Rows are points. The points of each table are mixes of a few directions, plus a little noise. Count the directions of each table, and those that both share. Where both have some left over, give the other angles between the two spaces (their principal angles), to ten degrees, smallest first.
In the rows, 128 means zero.

First:
[[116 129 171]
 [166  96  83]
 [121 149  91]
 [110 137 168]]
Second:
[[130 129 129]
 [ 93 116 122]
 [173 143 136]
 [135 130 129]
 [212 155 143]
 [ 61 106 117]
 [ 92 116 122]]
Directions: first 2, second 1, shared 0; angles 70

First (7 x 8):
[[149  99  86 198  98 130  70 130]
 [ 92 114  92 116 127 159 155 127]
 [140 149 158 111 131 152 150 121]
 [139 171 190  75 146 152 178 118]
 [156 126 146 151 131  59  78 137]
 [137 130 124 140 118 161 131 122]
 [ 83 108 101 104 146  82 135 140]]
Second:
[[ 97 153 133  73 161 121 157 126]
 [163  29 102 117  93  89  93  94]
 [167 142 149  75 146  83  90 128]
 [141 110 119 126 125 118 108 108]
 [ 54 153 132  60 165 136 211 145]
 [121 140 127 166 120 152 136 137]
 [145 145 151 149 115 129 129 169]
 [131 108 123 161 106 138 130 136]
 [130 145 124 180 119 156 119 127]
 [132 156 121 174 131 156 107 110]]
Directions: first 3, second 4, shared 1; angles 30, 60

First (8 x 12):
[[137  96 128 105 109 126 132 109 148 121 131  92]
 [129 102 137 131 114 115 141  98 183 111 124 124]
 [115 111 146 200  98 115 125  99 196 108 111 125]
 [112 145 132 106 154  95 128 149 107 140 125 147]
 [112 186 119 118 173 123 104 196  25 163 130 156]
 [145 131 114 131 118 168 116 137  94 134 139 106]
 [141 151 115 125 148 166 147 127 122 125 135 182]
 [133 100 130 109 111 119 130 111 150 121 130  94]]
Second (11 x 12):
[[157 129 107 112 128 187 139 119 115 125 144 139]
 [157 129 109 103 136 181 155 108 138 116 143 163]
 [146 117 120 150 110 167 134 106 151 116 132 127]
 [139 127 122 122 130 146 138 119 134 123 134 139]
 [120 119 137 176 101 122 101 131 128 130 120  85]
 [ 89 132 152 128 139  46 111 151 125 140 109 114]
 [124 131 129 122 133 119 127 135 119 134 127 127]
 [123 135 128 120 132 118 115 146  99 140 129 114]
 [130 131 124 151 108 147  91 154  75 145 130  74]
 [ 91 111 165 135 146  35 170  86 249  99 101 193]
 [134 143 116  88 147 137 125 151  77 144 137 130]]
Directions: first 4, second 3, shared 3

First, 11 rows:
[[125 112 129 122 159 136 146 140 110 128 133 119 114 130 139 137 127 142
  141 120]
 [132 137 143 108 123 136 142 105 119 128 146 107 133 157 106 120 160 117
  129 141]
 [126 134  98 167  94 104  78 155 170 132  91 181 138  70 155 128  72 130
  106 111]
 [134 156 138 114  88 126 122  92 138 129 137 119 151 152  96 113 158  98
  113 152]
 [127 104 154  93 187 158 185 123  76 123 162  76 107 174 116 138 168 144
  161 130]
 [127 118 168  75 175 162 197  94  71 124 178  58 115 202  96 131 199 128
  157 148]
 [126 137  86 185  76  89  56 164 188 134  74 203 143  45 162 127  52 129
   96 104]
 [135 172 126 128  51 110  89  87 169 131 120 146 168 132  97 105 140  84
   91 157]
 [123 119 124 133 139 129 129 140 127 129 125 132 121 121 138 134 116 136
  133 118]
 [126 114 127 132 149 131 138 139 119 126 126 124 115 121 140 134 121 141
  137 120]
 [121 102 114 146 164 128 129 166 120 127 115 143 104  99 161 143  97 157
  143 101]]
Second (9 x 20):
[[141 115 117 139 128  92 124 119 190 135 125 153 104 121 160 103 117 125
  158  78]
 [140 116 131 140 121 113 119 122 127 144 131 136 142 154 148  88 153 106
  161 114]
 [115 127 139 124 136 143 124 146  88 147 136 122 173 130 134 146 118 132
  105 126]
 [126 129 128 126 129 132 129 130 124 129 128 127 132 126 126 134 124 130
  122 129]
 [121 123 124 127 139 114 127 138 161 139 129 144 129 100 151 147  88 145
  117  84]
 [143 110 129 143 120 102 116 121 140 149 132 143 141 156 160  77 152 103
  170  98]
 [132 109 122 138 136  88 117 133 188 154 131 160 130 111 181 113  96 130
  149  50]
 [123 168 123 106 117 182 156 108  94  55 112  84  61 117  30 174 152 145
   91 249]
 [111 156 139 109 126 188 140 133  40 100 127  84 141 137  59 170 149 137
   79 224]]
Directions: first 2, second 3, shared 0; angles 40, 80

First, 11 rows:
[[128 125 127 137 144 131  86  98 133 114 158 161 121 153 154 103 103 115
  145 110 111 117 130 131 108  74 131 169 106 105 105 103]
 [158 132  93 162 155 123 161 122 125 117 162 111 138 151 119 144 130 126
  103 109 126 134 103 103 154 148 125 145  99 155 144 128]
 [156  86 148  84 106 136 182 218 106 180  79 141 147 123 124 118 143 118
  110 146 113 131 153 114 164 134 150  85 124 133 140 134]
 [134  81 160  91  99 136 157 208 120 162  37 151 136 120 137 117 124 110
  134 140  87 139 164 132 180  97 159  59 117  78 127 129]
 [ 98 198 115 187 137  97 161  81 155  46  80  57 114 118  94 211 155 168
   95 119 124 168  43  85 224 200 117  71 135 135 176 175]
 [116 117 136 126 111 146 108 122 117 116 140 125 107  76 110 122 165 142
  141 145 163  98 135 159  72 164 113 151 192 159 115 127]
 [101 150 121 109 117 129  76  80 155 175 162 119 137 117 143 116  80 127
  170 141 172 135 181 187  19 115 111 132 141  95 103 126]
 [126 180 124 134 144 100 140  96 130 108 160 110 139 167 122 144 137 145
   96 121 137 141  76  80 161 151 126 147 112 171 155 148]
 [155 110  96 155 146 139 146 131 121 128 162 119 129 122 118 131 137 125
  120 116 135 118 125 132 116 148 119 150 121 152 130 120]
 [109 117 139 129 131 138  68 100 131 108 137 165 110 127 151  98 106 119
  161 117 111 111 142 151  94  69 131 159 127  88  94  99]
 [133 111 147  95 115 133 124 156 115 154 130 153 134 132 139 101 133 122
  134 139 129 115 146 128 114 111 138 141 135 137 121 119]]
Second, 9 rows:
[[177 194  82  62  98 112 120 116 143 136  83 114 100 123 161 130 136 162
  132 141 114 170 103  80 249 156 211  74 142 159  62 117]
 [112 143 168 119 111  86  84 109 139 148 173 137 122 171 121 128 141 110
   96 154 159 118 158 151  75 120 103 140 121 153 145 120]
 [141 103 171 138 102 146 140 124 145 114 150 106 148  72 142 135 181 103
  129 132 119 141 158  99 115 173 134 147 147 129 135 149]
 [119 125 135  98 127  92 118 143 116 182 137 138 131 159 112 105 111 139
  134 141 128 133 121 140 137  76 134 151 122 154 127 137]
 [124 142 124 152 134 130 131 111 150 121 150 108 112 138 131 131 139 134
  113 108 137 111 142 114 100 167 142 144 121 141 168  94]
 [102  87  98 160 169 133 160 165 112 165 119 123 144 135 101 107  88 146
  153  95 109 109 109 142 114  83 122 164 109 127 173 123]
 [135 118 126 167 118 154  99 122 144  60 104 127 150  76 149 176 149  78
  112 145 135 132 151 143 107 177  78  45 138  86 108 146]
 [126 145  73 109 172 160 172 138  76 114  77 166 101 165 112 107  57 180
  162 101 112 120  58 143 184  67 136 133 119  92  88 119]
 [116  97 177 148 121 139 128 124 126 113 159 133 144 113 122 132 151 100
  123 135 136 120 153 140  73 133  91 154 134 113 144 147]]
Directions: first 6, second 6, shared 0; angles 30, 50, 60, 60, 60, 60

First:
[[124 122 110 128 136 130 146 119 125 122 130 118 131 135 132 128 108 134
  137 128 144 128 127 154 131 109 100 126 146 145 135 113]
 [126 151 145 116 179 162  86 107 109 134 138  59 164 112 179 148 159 126
  193  88 112  99 189  97 160 106 136 140 114 108  99 108]
 [ 90 143 149 129 154 160 141 105  90 109 156 140 149 104 171 147 167 137
  142 105 142 115 178 108 116  90 129 150 141 106 114 115]
 [160 117 174 117 106 104 110 131 147 122 111 196 139 145  86 154 183 127
   95 112 110 157 140 102 114 154 178 125  74  89 131 159]
 [111 139 114 139  95 125 152 153 129 166 138  96  82  93 114 105  87 127
  125 149 115  86 105 163 124 109 101 114 145 174 142 140]
 [118 137 113 128 186 157  93 109 110 101 132  90 166 140 192 123 134 120
  162 122 141 141 138  80 150 150 139 151 148  99  97  95]
 [182  92 127 117  95  81 139 130 171 124  92 184 128 178  54 144 120 135
   95 129 130 171 103 172 123 140 124 103  93 137 160 145]
 [108 107  95 157  64  91 170 171 146 114 122 215  70 140  87  72  77 118
   27 209 148 171  13 126  82 202 142 126 169 140 149 154]
 [132 144 128 121 139 140 115 128 126 161 133  55 125 105 138 133 116 129
  176 108 108  82 157 149 154  93 105 118 120 154 125 122]]
Second (11 x 32):
[[129 132  94 136 135 126 115 142 136 122 120 102 123 144 140  94  89 117
  124 157 135 141  81 114 144 175 127 131 151 129 121 115]
 [154 122 103 129  85  90 145 153 161 126 105 166 101 164  67 100  85 124
   71 159 143 166  58 146 127 181 125 111 128 130 149 140]
 [140 138 128 112 150 135 135 101 119 102 129 134 165 155 123 153 144 141
  139  93 154 145 164 137 144 109 113 131 117 103 128 107]
 [122 134 159 132 128 137  89 142 125 150 134 109 122  92 152 125 159 115
  142 130  84 103 139  83 124 143 171 134 107 121 108 153]
 [139 100 102 130 144 127 114 126 145 151 118  70 126 124 147 121  87 124
  176 139 108 107 122 164 144 102  98 115 138 186 133 116]
 [168 123 189 103 138 118 117  93 131  86 114 216 185 170  93 191 219 141
  110  70 138 181 194 104 122 123 169 133  63  55 130 135]
 [121 143  93 131 120 128 148 140 128 143 133  82 103 123 120 102  75 131
  134 141 142 108 102 160 142 122  87 118 157 158 135 114]
 [121  84 108 140  85 102 184 134 143 132 124 180  93 128  91 122  91 138
   92 161 136 135  93 198  91  96  89 110 154 187 170 143]
 [124 169 147 120 122 137 113 140 121 145 137 101 119 108 123 127 144 123
  131 111 116 107 143 101 143 139 147 129 108 101 116 135]
 [ 47 203 184 141 135 188 108 146  64 148 187  98 109  30 202 113 193 113
  138 115 101  57 179  27 112 127 185 165 135  76  78 144]
 [144  58 104 129 162 120 133  90 141  96 110 151 164 165 153 152 119 136
  154 133 141 165 133 169 119  95  97 127 144 164 141 106]]
Directions: first 5, second 6, shared 5

First (9 x 32):
[[156 125 147 148 134 132 150 112 146 145 125 120 127 125 123 119 170 131
  108 145 127 151 111 139 105 102 142 118  92 155 125 114]
 [183 129 160 165 118 149 160  99 136 152 118 130 127 124 110 127 198 132
   96 156 129 160 102 139  89 119 150 123  92 167 119 116]
 [105 117 125 116 162  94 129 134 166 134 136  96 127 124 146 101 118 130
  128 128 128 139 126 139 129  64 133 109  89 133 136 107]
 [ 97 127 109 107 134 116 110 144 125 115 133 125 128 130 138 128  89 126
  145 113 127 111 141 122 150 130 118 131 146 107 132 133]
 [124 134 120 123 111 141 118 133 104 117 126 146 129 131 124 143 112 126
  139 119 128 112 137 118 139 168 119 140 162 112 127 144]
 [162 127 151 155 126 141 151 108 137 145 123 127 127 126 118 125 176 130
  106 148 129 150 110 137 100 117 143 122  99 155 123 118]
 [ 94 127 109 104 136 113 110 145 127 115 134 123 128 129 139 126  87 125
  145 112 127 113 142 123 149 126 117 130 145 108 133 132]
 [155 141 132 144  88 169 127 119  84 122 118 165 130 133 108 159 141 126
  129 129 128 116 131 115 125 204 123 149 173 121 118 152]
 [ 74 126  98  89 143 101  97 156 129 107 139 119 129 130 148 123  61 125
  157 102 128 101 150 121 164 123 110 130 154  93 137 135]]
Second (11 x 32):
[[ 91 123 120 112 132 115 114 146 134 115 129 120 125 120 129 126 108 126
  144 112 126 122 137 124 146 124 137 122 119 117 133 129]
 [130 150 133 107 103 100 124 155  80 121 110 172 135  90 160 174 100  90
  139 113 104 143 106 131 111 139 135 144 139 138 144 116]
 [105 123 123 120 133 122 120 137 136 120 130 119 126 127 125 122 117 130
  137 120 128 123 136 125 141 125 133 123 121 120 130 130]
 [249 139 153 187 121 180 178  59 121 175 129 140 135 165 116 123 205 146
   70 185 144 144 104 141  73 137  95 142 154 161 105 127]
 [ 88 114 118 119 143 125 114 137 154 116 136 102 122 134 116 107 117 141
  142 117 134 116 146 122 155 119 135 116 114 112 128 134]
 [ 91 124 120 111 131 113 113 148 131 114 128 123 126 117 131 128 105 124
  146 111 124 123 136 124 145 125 138 123 119 118 135 129]
 [ 88 121 119 112 134 115 113 147 138 114 131 117 125 122 127 123 107 128
  145 112 126 120 139 123 149 123 138 121 118 116 133 130]
 [109 120 122 125 137 128 122 130 143 123 133 113 125 133 120 115 124 137
  133 124 133 121 138 125 142 123 131 121 120 120 126 132]
 [234 138 150 180 121 173 172  68 121 169 129 140 134 160 118 124 195 143
   77 177 142 142 107 139  79 136  99 141 151 157 108 127]
 [104 123 122 119 133 122 119 138 136 120 130 120 126 126 126 122 117 130
  138 119 128 123 136 125 141 125 134 123 121 120 130 130]
 [118 134 128 116 121 115 122 143 113 122 122 141 130 113 139 143 112 114
  137 118 119 131 123 128 127 131 133 132 129 128 135 125]]
Directions: first 2, second 2, shared 0; angles 30, 70

First, 8 rows:
[[136 134 112  79 130  95 154  91 131  70  98 137 130 120 126 103 141 135
  122 183 129 142 133 121 163 129 186 145 152 165  67 158]
 [131  85 118 157 139 140 117 139 117 136 160 127 123 120 101 143 119 108
  126 105 130 128 121 142 123 117 124 129 140 107 138  82]
 [139 123 131 130 137 125 119 129 133 139 119 106 115  96 128 116 144 140
   94 120 117 123 123 105 156 163 115 137 146 160 113 119]
 [155 249 151  69 120 138 151  82 105  95  85 163 101 194 131 148 156 209
  142 165 180 175 144 117  96 103 125 115  78  93 110 187]
 [121 137 143  72 134 123 144 112 145 107  87 141 156 163 142  87 123 143
  126 142 124 135 122 108 177 117 155 133 135 177 101 180]
 [113  98 102 172 101 122  99 188 137 197 177 107 111 114 133 135 111  89
  148 102 138 103 122 154  72 135  96 107 131  83 156  94]
 [ 99  87 132 190 125 133 124 144 137 137 152 109 155  77 149 151 116  77
  130 111  79  91 137 138 115 146 116 128 116 130 180 101]
 [124 110 137 152 136 148 118 141 120 144 146 132 133 138 117 144 118 120
  135  97 127 125 121 135 120 114 107 124 119 110 155 104]]
Second (10 x 32):
[[119 107 159 157 153 142 139 125 135 118  97  94 170  63 151 128 143 113
   81  95  66 111 139 103 181 177 119 160 131 202 151 130]
 [145  95 130 111 145 138 135 118 116 102  93 120 145 113 107 116 134 126
   98  98 124 151 135 133 177 139 152 174 161 179  93 120]
 [133 133 102 134 123 116 121 127 120 130 173 155  95 156 104 139 119 130
  164 161 157 131 117 140  90  85 133  93 122  58 123 104]
 [117  99 176 129 148 165 129 111 134 113  87 110 183 112 149 127 126 128
   89  76  89 117 134 115 184 163 112 166 126 210 157 142]
 [129 197 158  88 110 136 131  54 116  82 152 177 118 205 148 173 133 187
  157 190 175 121 130 138  61  97 119  80  55  81 169 182]
 [128 113 107 154 133 114 126 157 131 149 142 115 116 100 119 121 128 108
  127 127 115 126 122 121 131 131 132 123 146 113 118 100]
 [139 185 111 109 109 100 139 110 121 113 136 139  98 135 141 138 150 152
  139 181 156 138 137 132  80 125 143 104 107  98 114 156]
 [145 160 126 116 120 129 117 147 123 166 144 129 103 162 130 128 139 161
  128 112 170 142 117 130  91 123 104 106 116 105 131 142]
 [120  81 100 163 141 122 118 170 133 155 148 119 120 104  98 113 108  87
  140 113 106 124 117 128 148 115 132 128 162 105 114  75]
 [103 109 105 118 100 116 124 165 150 151 104 121 134 127 134  95  97  91
  155 126 121 119 134 141 139 123 138 142 154 127 107 129]]
Directions: first 6, second 6, shared 3; angles 30, 30, 40

First (10 x 32):
[[ 60 153  88 109  90 138  68 145 162 104 149  94 169 150 126 171 114 138
  169 163 138 128 102  92 129 143 102 145 139 131 145 125]
 [166  96 189  89 224 120 188  81  89  87 101 133 102 154 158  91 144 154
  101 163 139 115 111 183 116 148 166 138 159  87 139  77]
 [ 93 164  73 183  33 133  67 171 155 172 160 134 143 112  85 162  93  94
  146  69 113 144 162  83 130  89  91 119  98 174 100 186]
 [149 127 181 131 142  91 225 130 118 168  83 153  42 113 177  96 133 121
   95 125 128 113 150 147 165 134 145 114 124  84 113 113]
 [153 102 173 103 207 130 151  82  87  86 120 133 119 164 132 107 130 145
  110 145 137 124 114 177 100 133 157 141 154 108 128  93]
 [148 107 134 106 177 143 115 101 111  89 132 119 157 143 119 120 142 145
  129 148 131 130 105 148 103 140 143 138 143 130 143 107]
 [152 120  92 117 118 148 102 143 158 128 129 113 182  89 129 123 176 139
  143 155 128 135 104  98 139 151 122 116 115 142 165 127]
 [120 122 111 101 145 146  94 120 140  95 136 105 174 137 126 139 147 148
  149 168 135 130  94 118 117 149 125 136 141 133 155 113]
 [107 158 103 184  40 115 118 174 148 193 141 149  99 101 109 146  95  91
  125  62 112 135 175  96 149  91 100 111  96 152  91 181]
 [135 134 135 159 108 117 144 136 116 161 129 151  93 122 118 126 105 107
  111  83 120 131 159 133 129 101 128 119 115 135 102 154]]
Second, 10 rows:
[[108 118 218  68 216  86 230  85  99  89  80 124  47 184 202 106 121 156
  106 194 152  97 104 183 142 165 162 151 181  43 130  56]
 [161 124  99 151 100 142 111 148 141 156 133 135 152  84 111 120 151 118
  127 106 117 139 138 107 136 122 121 109 101 155 134 152]
 [124 134 102 144 102 140  92 138 135 134 146 127 152 122 104 140 123 120
  137 109 123 137 134 113 120 115 116 125 117 153 125 148]
 [ 81 139 134 118 133 125 106 116 119  99 143 117 127 175 120 153  92 131
  140 134 136 124 122 138 108 120 124 148 150 124 117 122]
 [160 124 104 147 106 139 118 145 140 154 130 135 147  87 117 119 151 120
  125 110 118 137 136 110 137 125 123 111 103 150 134 148]
 [ 31 157 104 131 102 139  36 118 120  79 181 106 159 211  79 192  50 123
  166 114 136 133 125 128  78  96 104 165 155 153 101 145]
 [ 98 139 105 139 105 139  81 132 130 117 154 121 152 147  99 153 103 122
  144 113 127 135 131 119 109 111 115 137 129 150 119 145]
 [164 120 119 139 119 132 139 140 136 152 120 136 134  89 130 111 155 124
  120 120 121 133 133 117 142 132 129 111 109 136 136 136]
 [171 105 196  90 195  97 242 107 115 132  69 138  61 115 200  78 167 147
   93 176 138 106 115 161 165 169 162 121 144  63 144  76]
 [181 119 100 153 101 141 126 152 145 168 124 140 149  65 119 108 167 118
  120 106 114 139 139 104 145 127 124 101  93 153 139 151]]
Directions: first 4, second 2, shared 2

First:
[[101 186 135 154 114  85 117 129 145 120 134 149  87 120 100  93 128 125
  151 139  78 128 116 103 147 119 131 140 127 156 121 167]
 [120 127 142 141 144 136 141 145 132 127 117 121  98 103 136 138 129 132
  126 130 127 138 149 131 136 129 118 140 153 141 113 121]
 [137 131 111 112 107 117 112 107 123 128 143 137 164 158 117 114 126 122
  133 126 128 115 103 124 119 126 140 114  98 112 147 138]
 [170 101  77  71  80 123  92  71 105 134 166 141 249 214 114 111 122 113
  124 114 160  95  64 134  88 129 158  83  46  68 184 132]
 [113 156 132 142 122 108 123 130 137 124 129 137 107 122 115 112 128 128
  139 134 105 130 124 116 138 123 128 134 130 142 123 147]
 [113 137 145 150 146 130 142 149 137 127 114 122  85  97 134 135 131 134
  128 132 117 139 151 127 141 128 117 144 157 149 108 126]
 [142  83 132 118 152 167 146 141 119 135 117 109 136 117 155 162 129 134
  108 120 163 135 152 148 120 136 119 128 145 117 123  93]
 [151  88 118 104 130 154 130 120 112 135 130 117 169 145 144 149 127 127
  113 118 162 122 127 145 111 134 130 113 116 103 140 103]
 [115 177 119 136  98  85 106 111 137 120 145 152 126 147  97  89 127 121
  150 135  90 118  97 106 135 120 140 126 103 136 139 167]
 [121 109 150 144 161 153 154 157 130 130 106 110  87  88 151 156 131 137
  118 128 138 145 167 139 139 133 110 145 171 144 103 106]
 [123 114 146 140 153 150 147 150 130 131 111 114  98  98 145 150 130 136
  119 128 136 141 158 136 137 132 116 140 161 140 109 109]]
Second:
[[142 155 118 112 109 113 129 102 133 135 128 157 157 163 144  96 131 110
  136 130 114 126  93 113 119 131 146 121 104 108 129 171]
 [ 95 135  76 135 102 113  93 102 174 171 127 147 115 131  99 121 115 117
  163 117 125 102 100 107 165 171 103 129  95 164 138 126]
 [112 103 110 146 176 170 121 154 165 169  99 131 100  91 135 174 113 150
  131 118 150 143 147 139 140 176 115 153 139 163 107  91]
 [132 146 137 129 124 113 123 129 117 111 139 133 137 137 116 115 129 132
  127 134 113 131 121 127 116 111 144 126 122 120 134 142]
 [143 117 129 125 169 166 145 141 143 153  98 143 133 121 170 148 125 135
  119 124 144 153 133 137 115 156 139 143 139 124 103 128]
 [156 102 163  91  67 107 175  95  66  81 149  82 149 155 163  98 159  84
  106 131 140 102 143 126 130  67 102  87 152  76 144 137]
 [110 131 149 142  94  88 112 135  92  77 170  91 111 118  69 119 134 135
  126 136 112 107 147 132 134  75 117 113 134 134 157 108]
 [126 127 128 144 175 155 123 157 146 144 110 140 117 106 130 155 117 154
  125 128 132 152 138 140 117 151 143 150 135 144 111 115]
 [135 135 142 129 136 126 131 137 116 113 132 128 133 129 127 126 130 135
  121 133 122 137 131 133 114 114 142 129 132 120 127 133]]
Directions: first 2, second 4, shared 1; angles 60

First:
[[ 76 137 163 144 218 168 116 144 130 158 135 182 145 120  99 105 157  76
  124 125 137 162 125 151 147 141 143 165 151  67 130 120]
 [153 120  81  82 123  91 141 114 106  95 109  44 109 160 139 169 111 180
  105  97  84 195 117  71  91 156  50 101  95 167 131 174]
 [147 126 131 144  76 120 129 125 140 127 134 140 127 118 140 122 120 132
  142 147 149  70 134 145 133 105 160 118 130 147 128 109]
 [ 96 134 146 131 189 152 119 136 125 145 128 153 137 129 110 116 145  96
  123 121 129 163 122 136 135 140 125 150 141  92 131 128]
 [173 121 114 138  28 102 134 121 138 112 132 115 119 120 153 135 106 160
  140 151 145  53 135 131 125  98 154 101 120 175 123 112]
 [ 86 133 135 107 230 149 122 135 115 137 121 123 134 144 103 131 149 104
  105  96  99 224 116 109 121 166  82 148 127  87 134 156]
 [ 76 141 179 161 194 176 112 144 139 165 144 209 149 108 104  89 156  65
  138 140 156 119 131 174 160 124 174 167 160  62 129 101]
 [170 117  99 117  54  94 139 118 129 104 122  88 116 131 152 147 105 172
  131 133 123  97 129 110 115 118 120 100 111 178 125 134]
 [172 117 108 126  38  99 137 119 132 111 127 102 116 125 152 140 106 164
  137 143 136  69 134 123 120 104 140 100 114 177 124 122]]
Second (8 x 32):
[[129 145  93 126 131 142 132 110 129 131 150 146  96 146 131 166 118 137
  134 125 105 164 115 101 131 175 112 152 132 119 105 136]
 [111  92 165  84 207  99 133 151 102 106  64  32 181 132 110  89 148 125
   90  83 112 191 135 122  90 100  60  83  98 135 174 168]
 [124 132  99 117 156 141 150 102 129 118 128 121 109 153 128 165 118 127
  134 108  93 190 118  99 119 182  82 137 122 117 110 150]
 [127 140 151 125  95  97  56 194 100 158 148 137 138  95 120  80 149 163
   87 157 177  61 132 144 144  49 199 135 143 147 157 105]
 [140 119 132 171  87 157 179  80 172 116 130 170 126 125 145 140 110  88
  186 144 134  79 138 161 139 146 147 121 132 120 102 103]
 [135 126 152 152  85 124 116 142 138 137 134 153 140 104 134  99 131 123
  137 154 165  52 139 162 143  83 183 124 138 136 135  99]
 [126 132 146 123 115 107  88 168 110 143 134 126 139 109 122  96 142 147
  102 142 156  93 131 137 134  80 163 127 133 139 149 117]
 [129 137  86 128 147 158 171  76 145 114 137 139  95 161 134 186 108 116
  156 111  82 194 116  97 123 211  78 145 124 110  92 146]]
Directions: first 2, second 3, shared 1; angles 90
